Each point is reached from the start by the listed moves, each made 0, 1 or 2 times, or once backwards (-1), plus a little noise. Is the number of moves made odd or even? Then give how often each move was made.
In the rows, 128 means zero.

Moves:
(1): [129 111 120 100]
(2): [128 121 109 140]
(3): [166 146 117 123]
Start: [131 126 146 129]
Points:
[132  85 114  84] => odd (2, 1, 0)
[170 168 163 140] => odd (-1, -1, 1)
[ 92  62 102 100] => odd (2, 2, -1)
[209 160 127 122] => even (0, 0, 2)

Moves:
(1): [134 131 119 122 131 122 129 127 119 114 142 139 133 129]
(2): [125 142 127 124 119 118 140 114 129 136 117 119 131 124]
(3): [130 122 143 125 127 123 108 113 124 117 128 134 123 143]
(4): [126 136 122 137 122 117 116 132 139 126 123 131 124 128]
(5): [128 136 136 125 136 121 124 124 132 131 136 125 124 130]
(6): [144 121 144 127 125 150 128 129 129 114 136 130 129 124]
(7): [123 116 128 142 133 124 126 110 137 128 124 130 119 134]
(8): [111 152 163 153 138 124 155 125 115 138 142 139 126 163]
(9): [137 134 131 107 120 120 129 129 130 132 135 136 121 132]
(10): [141 129 152 109 117 143 116 112 138 157 132 130 139 126]
(11): [127 136 136 108 119 157 120 131 129 131 142 147 126 122]
Start: [121 136 128 123 118 131 121 149 130 128 118 126 131 140]
Points:
[191 111 249  25 107 220  44  78 140 109 220 211  92 177] => even (1, -1, 2, -1, 2, 2, 2, 0, 2, 1, 2)
[132 160 140 120  63  73 122 100 181 184  66 107 120 149] => odd (-1, 2, 0, 2, -1, 0, 1, 0, 2, 1, -1)
[103 139 107 150 141  81  84 111 129 100 131 144 124 166] => even (2, 0, 1, 1, 1, -1, 1, 0, -1, 0, 0)
[196 112 171  77  83 190  31 141 190 139 142 137 141  97] => odd (0, -1, 0, 2, 1, 2, 0, -1, 0, 2, 0)

Moves:
(1): [138 128 133 131 126 123 136 121 125 132 127 125 131 129 131 127 131 124
 124 124 133]
(2): [118 131 130 118 101 131 125 132 141 122 137 123 118 136 137 138 144 128
 157 131 108]
(3): [136 130 140 122 136 136 128 125 114 127 141 127 127 113 133 128 137 134
 128 126 130]
(4): [148 152 131 127 139 118 128 126 144 123 113 132 122 130 146 124 136 130
 116 126 142]
(5): [132 132 115 140 131 123 136 131 131 141 120 113 131 112 121 117 133 117
 138 145 105]
(6): [126 124 117 119 125 137 135 117 145 135 126 124 125 123 124 129 122 136
 128 118 115]
(7): [121 139 153 114 131 110 130 113 137 118 134 116 142 114 130 126 133 102
 127 131 126]
(8): [123 136 137 118 133 123 129 128 130 125 129 120 127 130 127 122 120 129
 130 126 119]
(9): [130 122 137 124 128 110 121 130 134 128 118 127 123 135 140 137 125 123
 117 138 137]
(10): [115 122 117 140 132 130 134 128 122 133 128 128 122 136 136 135 139 126
 116 140 143]
(11): [123 129 123 123 134 130 120 119 117 119 131 131 125 139 130 140 110 119
 137 137 142]
(12): [134 145 130 130 142 110 125 125 116 132 118 135 114 117 125 129 130 129
 127 125 123]
(13): [127 132 121 126 126 133 130 137 121 136 127 140 117 125 124 122 121 129
 132 135 133]
(14): [115 142 128 131 119 131 139 124 128 129 114 132 126 123 121 138 128 139
 131 141 116]
(15): [127 120 135 124 124 137 136 127 132 118 130 133 124 150 130 144 139 118
 119 132 131]
(16): [136 127 125 134 127 127 135 146 110 128 124 118 113 116 129 136 125 130
 124 117 131]
(17): [130 134 137 115 123 119 119 124 138 122 123 123 134 133 115 127 132 130
 135 125 131]
(18): [131 136 124 120 118 129 123 130 124 129 134 127 121 128 129 132 117 132
 116 123 120]
(19): [132 132 122 119 137 130 140 129 126 130 138 151 141 129 133 139 138 134
 140 129 130]
(20): [122 121 118 134 117 128 131 133 132 116 148 120 114 119 126 118 117 131
 136 136 118]
Start: [119 125 113 124 125 134 141 138 118 150 141 138 121 127 132 141 123 145
 130 113 141]
Points:
[107 193  90 118 133  84 148 180  89 152  91 213  38 158 157 171  55 202
  60 163 181] => even (0, -1, -1, 1, -1, -1, -1, 2, 2, 1, 0, 1, 2, 2, 0, 0, 0, 2, 1, 1)
[154 104 168 111  95  89 101 128 145  76 183  93 113 162 168 134  95 100
  34 101 211] => even (1, -1, 0, 1, -1, -1, 1, -1, 1, 0, 0, -1, -1, -1, 1, 0, 1, 2, -1, 2)
[111 146  89 150 133 136 163 111 188 167  31 149  90 176 177 185 131 196
  62 110 176] => even (0, 0, -1, 2, -1, 2, -1, 0, 1, 1, 0, 0, -1, 2, 0, 0, -1, -1, -1, -1)
[153 191 197  46  86  76 127 141 227  92 173  94 139 119 198 138 213 111
 176 167  61] => even (-1, 2, 2, 2, 2, -1, 1, 1, 2, -1, -1, -1, -1, 0, 1, -1, 1, 1, 1, 1)
[113 188 133 137 107  70 218 140 136 141 136 122  80  25 167 147 198 122
 159 185 103] => even (1, 1, 1, 1, 1, 0, 2, -1, 1, 1, -1, 1, 1, 2, 0, 1, 0, -1, 1, 2)
[ 90 154 137  92 108 134 122 127  73 123 127 151  82 119 136 206 128 177
 183 156 203] => odd (0, 1, 2, 0, -1, 0, 0, -1, 1, 1, 2, 0, 1, 2, -1, 1, 2, -1, 0, 0)
[133 209 113  68  49 105 179 159 241 159  39 103  60 143 166 201 158 152
 122 134  11] => odd (-1, 2, -1, 2, 2, 2, 0, 1, 2, -1, -1, 0, 0, 2, 2, 1, 0, 2, 0, -1)
[175 207  70  60 116 152 193 153  80 184 146 138  57  89 124 200 136 181
 212  66   8] => even (1, 2, 1, 0, 2, 2, -1, 2, -1, -1, 1, 2, 0, 0, 1, 2, 0, 2, 2, -1)
[125 117 142 115 116 126 123 139  68 119 177  97  90  70 105 153  83 125
  80  87 105] => odd (-1, -1, 1, -1, 0, 0, 1, -1, 0, -1, 0, 1, -1, 0, 1, 1, 0, 2, -1, 1)
[170 142  63 102 111 120 182 150 178 182 169 151  59 129 249 156 177 202
 119 105 135] => odd (2, 2, 1, 2, 0, 2, -1, 1, 2, 2, -1, 0, 0, -1, -1, 0, -1, 1, 2, 1)

Moves:
(1): [134 132 127 133 129 126 129 132 130 124 127 123 132 133 132 128 139 125
 132 132 126 121 119 119]
(2): [134 121 133 123 133 127 122 126 129 129 131 125 136 124 126 122 135 138
 139 119 134 141 138 117]
(3): [122 124 131 130 126 133 132 122 133 126 120 128 130 127 130 127 124 131
 125 124 126 130 132 130]
(4): [134 128 111 130 139 130 140 122 124 124 134 120 137 119 135 134 124 116
 130 133 127 130 121 115]
(5): [136 132 127 137 130 125 129 130 132 124 124 134 122 126 116 133 127 123
 122 118 130 131 128 121]
(6): [129 133 123 130 126 129 126 130 118 124 130 123 124 134 126 126 135 138
 119 123 138 131 115 126]
(7): [115 128 118 129 132 122 121 128 135 124 128 126 126 135 136 128 130 116
 134 126 122 128 131 135]
(8): [122 120 130 128 131 129 126 129 121 131 120 145 128 129 137 123 128 123
 129 123 132 128 115 130]
(9): [122 128 129 121 120 134 121 131 133 132 136 130 132 128 134 129 122 124
 127 126 125 131 123 132]
(10): [136 136 129 135 134 132 126 124 129 132 137 129 130 127 129 124 137 137
 132 131 129 129 120 128]
(11): [121 129 121 125 125 123 136 128 129 134 131 129 125 138 130 130 132 123
 139 126 127 131 119 132]
(12): [127 122 129 135 139 136 135 142 122 128 128 135 132 137 116 133 142 119
 132 129 133 126 135 120]
(13): [136 128 141 130 135 129 127 126 134 133 130 128 129 120 118 132 127 134
 124 145 124 138 116 115]
(14): [124 128 127 115 127 134 122 130 122 126 125 131 136 121 111 125 133 131
 121 132 128 129 129 120]
(15): [117 122 122 128 130 117 131 126 126 138 125 122 141 136 125 127 117 110
 129 118 135 124 123 131]
(16): [129 138 131 132 131 127 121 133 124 119 122 111 130 126 128 134 135 126
 140 138 126 128 123 129]
(17): [131 131 126 130 128 118 129 129 130 140 123 117 131 131 128 136 139 135
 127 129 124 128 131 129]
(18): [126 122 139 124 141 131 135 134 126 121 132 124 133 119 130 116 133 127
 113 125 121 120 128 128]
(19): [130 126 128 132 119 125 126 128 116 133 132 130 127 113 126 118 124 130
 125 126 131 131 129 121]
(20): [120 132 137 130 133 115 129 136 130 118 121 128 135 125 123 141 128 135
 125 129 139 131 127 125]
(21): [136 120 127 127 120 132 127 127 130 135 129 132 128 116 134 121 137 117
 121 125 144 112 123 124]
(22): [127 134 127 116 126 140 141 121 131 131 118 129 122 127 130 123 126 125
 121 133 136 140 133 125]
(23): [137 125 118 135 141 123 124 154 145 121 130 118 145 124 112 136 130 124
 133 127 125 129 120 122]
(24): [125 131 132 135 135 130 127 132 131 133 127 130 119 131 124 133 120 134
 138 125 125 120 135 121]
Start: [119 128 116 135 130 134 135 136 129 121 144 131 119 128 123 132 139 121
 132 133 125 131 133 132]
Points:
[136 200  38 171 143 143 205 111 156 176 153 115  70 191 160 188 173  60
 176 130 141 113 126 115] => odd (1, -1, -1, 2, 2, 0, 1, -1, 1, 2, 2, 1, -1, -1, 0, 0, 2, -1, -1, 0, 1, 2, -1, 2)
[112 119  77 135 171 136 116 249 133  69 163 121 159 158  49 155 177  95
 131  92 130  96  92  96] => odd (1, 0, -1, 0, 1, 2, 0, 0, 1, -1, 1, 1, -1, 2, 0, 0, -1, 1, -1, 0, 0, -1, 2, 1)
[210 140 139 173 187 103 152 167 151 157 120  88 165  68  51 117 176 167
 111 126 154 183  78  16] => odd (2, 2, 0, 0, 2, 1, -1, 1, -1, 1, 0, -1, 2, 0, 1, 0, 2, 1, 2, 0, 0, 2, 2, 1)

Moves:
(1): [126 121 130 137 136 139 130 136 130 128 126 125 130 128 133 130 118 131
 128 130 129 133 135 131 141 131]
(2): [118 117 133 109 121 124 125 125 132 138 129 135 129 138 135 121 142 134
 134 128 125 118 123 132 122 130]
(3): [126 129 127 133 139 122 125 132 127 130 134 116 125 116 122 145 125 141
 136 126 114 124 138 123 136 135]
(4): [138 115 123 111 130 124 119 110 132 131 125 128 133 129 125 114 143 121
 130 133 130 116 117 125 115 128]
(5): [119 129 129 128 133 140 130 133 125 132 134 123 138 126 128 119 121 127
 127 135 129 136 137 142 138 138]
(6): [130 125 141 119 130 135 129 120 139 129 129 130 134 127 125 125 140 126
 128 127 122 122 135 141 122 142]
(7): [128 130 132 123 127 131 132 134 130 137 129 124 124 126 129 132 120 127
 131 128 125 132 137 138 131 127]
(8): [129 137 130 125 133 131 126 124 133 132 119 128 132 123 128 124 123 128
 129 129 126 132 131 122 129 131]
(9): [134 129 121 125 126 123 126 129 130 127 123 129 125 122 122 127 129 132
 123 124 131 122 131 126 122 135]
(10): [136 115 127 138 114 128 129 114 128 133 138 131 129 131 123 123 143 129
 127 120 139 133 118 133 131 127]
(11): [131 125 119 123 127 126 127 126 132 125 134 128 125 134 129 128 133 133
 132 127 125 128 132 122 128 124]
(12): [122 123 138 120 129 125 128 132 129 121 130 135 132 119 131 125 127 120
 127 129 126 135 136 129 124 125]
(13): [131 124 127 127 130 124 130 127 135 133 133 119 132 130 134 127 131 130
 124 131 125 126 137 131 128 139]
(14): [130 120 131 133 119 133 128 126 131 133 128 119 126 131 128 117 124 141
 131 136 123 128 136 134 133 123]
(15): [123 122 137 126 115 140 131 116 125 128 125 121 130 130 127 122 137 125
 120 128 147 120 124 127 123 124]
(16): [130 130 126 132 124 125 123 129 125 131 128 124 126 131 125 125 131 126
 127 130 127 125 131 125 136 126]
(17): [124 131 128 135 126 122 133 125 123 132 126 123 123 129 126 128 124 128
 133 123 129 121 134 129 134 127]
(18): [126 130 137 118 133 131 117 127 136 125 116 133 141 121 137 126 122 124
 136 149 125 143 136 141 136 131]
(19): [125 122 127 124 130 127 132 128 140 124 128 133 132 128 126 123 127 123
 118 129 133 124 120 131 136 129]
(20): [126 131 129 121 132 127 122 126 132 133 120 128 132 126 132 127 133 125
 126 128 122 132 131 136 124 126]
(21): [131 125 125 132 130 124 132 126 137 134 136 121 126 130 124 121 136 132
 131 123 136 122 128 129 131 123]
(22): [129 133 123 145 124 130 126 122 129 131 123 120 130 131 118 128 117 123
 130 121 136 124 129 119 129 127]
(23): [133 135 126 134 112 123 135 139 109 122 127 118 130 136 126 134 126 135
 131 116 131 119 119 123 135 113]
(24): [134 135 116 129 136 123 122 129 133 122 135 115 116 124 137 127 126 130
 140 119 121 120 123 124 127 131]
Start: [138 121 134 133 132 131 113 124 128 138 129 129 112 126 120 135 127 135
 138 128 136 129 125 133 128 132]
Points:
[145 116 124 191  60 155 140 115  94 127 111 112 133 148  71 131 117 131
 107  83 249 106  66  82 156  78] => even (1, 0, 0, 0, 0, -1, 0, 1, 1, 1, 0, 0, -1, -1, 2, 0, -1, 0, 1, -1, 1, 2, 2, -1)
[147 149 118 170 109 145 123 112 111 128  60  91 106 106  80 138  68 115
 117  96 207  85 105  84 125  95] => even (1, -1, 0, 1, -1, -1, 1, 1, 2, -1, -1, 0, -1, 0, 2, -1, 1, 0, 1, 0, 0, 2, 1, 0)
[169  63 111 145 132  94 110  27 171 166 181  91 111 129  70 117 222 119
 131 113 163  64 107 137 149 163] => even (-1, -1, 2, 2, 0, 1, 0, -1, -1, 2, 1, -1, 1, -1, 1, 2, 2, 0, 2, 0, 1, 0, -1, 0)
[147 116 155 144  82 152 110  92 129 116 110 114 156 121  71 105 136 129
 119 136 173 118 162 153 117 144] => even (-1, -1, 0, 0, 1, 2, -1, -1, 2, 0, 1, 1, 0, 1, 1, 0, 0, 1, 0, 0, 0, 2, 1, -1)
